Each row is a point. Two turns around zero, p and q, are shown by what they do to some points. Write where each new point lands after one turn and then the other. Backwards means that the second turn is done in reverse. Each puzzle has new turns, and all numbers are rounded.

Turn p:
9, 23 => 22, -12
-19, 18 => 20, 17
9, -41 => -42, -4
Turn q:
-5, -18 => 0, -19
-23, 48 => -34, 41
14, -12 => 17, -8
14, -17 => 18, -13
Where do these land?
q, then p: -8, -41 => -42, 3
q, then p backwards: -4, 31 => -27, -15
q, then p backwards: 12, 10 => -14, 8

Turn p:
21, -11, 3, -1 => 17, -5, 14, -8
-38, -31, 2, 3 => -34, 29, 11, -17
2, 11, 18, 36 => -10, -29, -16, -23
-23, -32, -35, -6 => -3, 52, 0, -10
15, 38, 7, -45 => 14, -18, 6, 57
22, 25, 5, 13 => 16, -29, -15, 2
Turn q:
-10, 29, -17, 8 => 8, -17, 15, 27
29, 29, -8, -1 => 35, -14, -12, 13
-5, -11, 26, -12 => -1, 27, 4, -14
-20, -31, -18, 6 => -40, -8, -3, -5
44, 27, 36, 19 => 60, -4, 4, -26
-27, -35, 23, -7 => -33, 29, 11, -22
-11, -7, -42, -13 => -28, -13, -19, 29
Where do these land?
p, then q: -17, 20, -3, -9 => -11, -21, 14, 3
p, then q backwards: 21, -37, -28, 14 => 20, -1, 49, 0
q, then p: -12, 17, -6, -35 => 0, -18, -35, -13
p, then q: -32, -23, 28, -22 => -4, 24, 47, -3
q, then p backwards: 14, -22, 48, 11 => 8, -44, -15, 29
p, then q backwards: 2, 33, -27, 24 => 40, -9, -19, -20
p, then q: 24, 12, -12, 17 => 1, -9, -33, -2

Turn p:
-25, 5, 2, -35, 10, 5, -28, -11 => -36, -7, 3, 14, -25, 13, -13, -19
16, -30, 12, -15, 24, -4, 4, -15 => 18, -3, 12, -16, -38, -4, -13, -2
2, 6, -4, -18, -16, -13, 11, 4 => -11, 16, -12, -7, -2, 11, 1, 16
6, 9, 7, 12, 24, -5, 15, -23 => 13, -8, -8, 6, -18, -30, 9, 3
16, 12, 3, 38, -20, 12, -24, 14 => 15, 7, 25, 21, 38, 2, 19, -6
-29, -10, 7, -13, -21, -12, -3, 9 => -12, -2, -11, 8, 6, 25, -27, 11
10, 4, -21, 25, -20, 21, -15, -8 => 6, 21, 9, 6, 31, -11, 6, -25
-6, 2, -4, 13, 36, -20, -5, 15 => -9, -32, 18, -5, -1, -21, 0, 17
9, 1, -1, -6, -16, 16, 45, 15 => 17, 6, -34, -27, 10, 15, 17, 6
Turn q:
9, 28, 6, 11, 5, 9, 36, 5 => -28, -1, 22, -19, -7, -25, 9, 5
-18, -3, 15, -22, -20, -7, -17, -10 => 10, 2, -11, -3, 7, 15, -37, -5
10, -16, 16, 8, 24, -30, -4, -1 => 7, -15, -19, -2, 0, 8, 12, 36
-22, -8, -19, -16, -48, 20, -1, 24 => -1, 30, -6, 8, -26, 5, -24, -47
-11, 6, -11, -9, -17, 9, -30, 22 => 7, 33, 4, 12, -1, 22, -9, -15
22, 2, 0, 23, 17, -20, 3, -24 => 14, -19, -3, -18, 16, -10, 27, 18
-5, -8, 20, 7, -7, 20, 2, -7 => 5, 2, 1, 11, 1, -24, -18, 3
-10, -8, -5, 9, 31, -16, -4, -16 => -5, -18, -18, 7, 24, 6, 17, 13
25, 8, -22, -11, 14, 16, 16, 7 => -9, -14, 31, 5, -14, 3, 22, -10
Where do these land?
p, then q: 3, -23, -12, -2, 4, 13, -28, -38 => 27, 1, 0, -27, 35, -1, -19, 8
q, then p: -3, 17, 16, 6, 9, 20, 30, 12 => -11, -14, -7, 22, 5, 13, -20, 26
p, then q: 2, 32, 14, 14, 9, -11, 5, 6 => -15, 2, -19, -4, -22, -14, 19, 5
q, then p: 15, -27, -28, -15, -10, -10, -2, -27 => 27, 29, 5, -22, -15, -10, -11, -19
q, then p: 33, -43, -13, 4, -6, -16, -19, 25 => 26, 39, -10, -22, 29, 5, 27, -2
q, then p: -22, 4, -14, -4, 18, 7, 9, -3 => 1, -18, -11, 5, 2, -16, -19, -8
p, then q backwards: -4, 15, -12, -12, -3, 24, -8, -4 => -17, 4, -28, 1, -2, 1, 9, 5
q, then p: -15, 14, 22, 21, -21, -17, 8, 16 => -46, 5, -3, 2, 3, 8, 10, 11
q, then p: -9, 12, 27, -11, 2, -11, 6, 12 => -22, -12, 8, 6, 12, 22, -3, -5
